Each row is a point. Each copy is the shape, with its points in the same order, stretched, turned, moved and blurred by noise. Say if it was mirrored as well.

Shape:
[[ 0.24 -0.23]
 [-0.93  0.47]
 [ 0.13 -0.03]
 [ 0.11 -0.03]
 [ 0.09 -0.21]
 [ 0.11  0.19]]
Copy 1 (6 x 2):
[[ 0.13 -0.47]
 [-0.71  0.83]
 [ 0.13 -0.23]
 [ 0.11 -0.19]
 [ 0.03 -0.40]
 [ 0.15  0.03]]
Copy 1 is: only turned
Copy 2 (6 x 2):
[[ 0.30  0.34]
 [-0.79 -0.26]
 [ 0.17  0.13]
 [ 0.11  0.16]
 [ 0.17  0.33]
 [ 0.08 -0.08]]
Copy 2 is: mirrored
Copy 3, 6 rows:
[[ 0.14  0.21]
 [-0.92 -0.92]
 [ 0.08  0.01]
 [ 0.05 -0.03]
 [-0.01  0.12]
 [ 0.13 -0.18]]
Copy 3 is: mirrored
Copy 4:
[[-0.47  0.41]
 [ 0.21 -1.14]
 [-0.27  0.19]
 [-0.36  0.10]
 [-0.49  0.23]
 [ 0.04  0.12]]
Copy 4 is: mirrored

Shape, 8 rows:
[[ 0.24  0.21 -0.06]
 [ 0.10 -0.09  0.67]
 [ 0.53 -0.29  0.23]
 [ 0.62 -0.02 -0.36]
 [-0.46 -0.39  0.32]
 [-0.27 -0.27  0.24]
 [-0.35  0.16  0.41]
 [ 0.11  0.65 -0.33]]
Copy 1 (8 x 3):
[[ 0.03  0.23  0.04]
 [ 0.08 -0.26  0.88]
 [-0.50 -0.17  0.38]
 [-0.54  0.21 -0.29]
 [ 0.32 -0.55  0.37]
 [ 0.21 -0.40  0.29]
 [ 0.55 -0.14  0.50]
 [ 0.36  0.56 -0.37]]
Copy 1 is: mirrored
Copy 2, 8 rows:
[[ 0.01  0.00 -0.60]
 [ 0.28  0.29  0.13]
 [ 0.00  0.70 -0.43]
 [-0.21  0.45 -1.00]
 [-0.30 -0.12  0.43]
 [-0.25 -0.06  0.20]
 [ 0.12 -0.38  0.16]
 [ 0.07 -0.49 -0.87]]
Copy 2 is: mirrored
Copy 3:
[[ 0.05  0.23  0.08]
 [ 0.02  0.36 -0.56]
 [ 0.39  0.32 -0.17]
 [ 0.45  0.29  0.27]
 [-0.20 -0.20 -0.49]
 [-0.14 -0.06 -0.35]
 [-0.47  0.17 -0.32]
 [-0.30  0.22  0.41]]
Copy 3 is: mirrored
Copy 4:
[[ 0.14 -0.19  0.19]
 [-0.39  0.25  0.56]
 [-0.46 -0.31  0.20]
 [ 0.16 -0.69  0.02]
 [-0.52  0.59 -0.28]
 [-0.31  0.39 -0.17]
 [-0.09  0.64  0.32]
 [ 0.71 -0.14  0.28]]
Copy 4 is: only turned
